Each wall is flat, endless, passes through zero and stands at right angles to its row. A trip goes straight from one point to another. Which walls does it cross, in order?

Walls:
(1): [ -5 -17]
(2): [32 85]
Trips:
[-42 -27] to [ 19 -72] => none
[ 6 41] to [-49  46] => none
[-31  -5] to [-20  28] => 1, 2
[21  4] to [ 33 -19] => 1, 2
[-24  16] to [-37  -7] => 2, 1
[ 73 -48] to [-24 -27] => none

Walls:
(1): [ 29  -3 -22 -21 -22   0  14 -23 -24   9 -89]
(2): [-52  31 -17 -19 -35  31 -33 -77   2 -17  72]
(3): [-10  46  21 -49  40  -4 -27  -6 -49   8   5]
(4): [-17 -32 -29   4 -47  89 -10   9 -25 -17   6]
(5): [ 53  -9 -32 -60  17  34   6 -23  43   7  44]
(6): [ -7 -24   9 -25  56 -72  11 -14  18   0  41]
Trips:
[ 13 -40  44 -59  42 -46  -1  18 -27  34  -1] to [ 11  29   6  20  58 -18 -35  11  22 -80 -37] => 5, 1
[ 43  13  11  17  31 -27  32  -4 -14  16  61] to [ 59   8 -29 -13 -36  10  34 -26  34 -15 -25] => 3, 1, 6, 4
[ 27 -22 -27 -59  77   6 -14  38  42  18  45] to [ 26  20  -4  16  10 -19  -8  -2 -34 -16  27] => 2, 5
[-44 -18 -14  11 -12 -27  -6  23  29  20 -15] to [  6 -29  23 -21  54 -37  46 -48  62 -25 -16] => 5, 1
[ 16   6  48  29   9   2 -53  61  16 -22  12] to [-28  15   1 -18  53 -38  15 -21  48  13  46] => 6, 5, 2
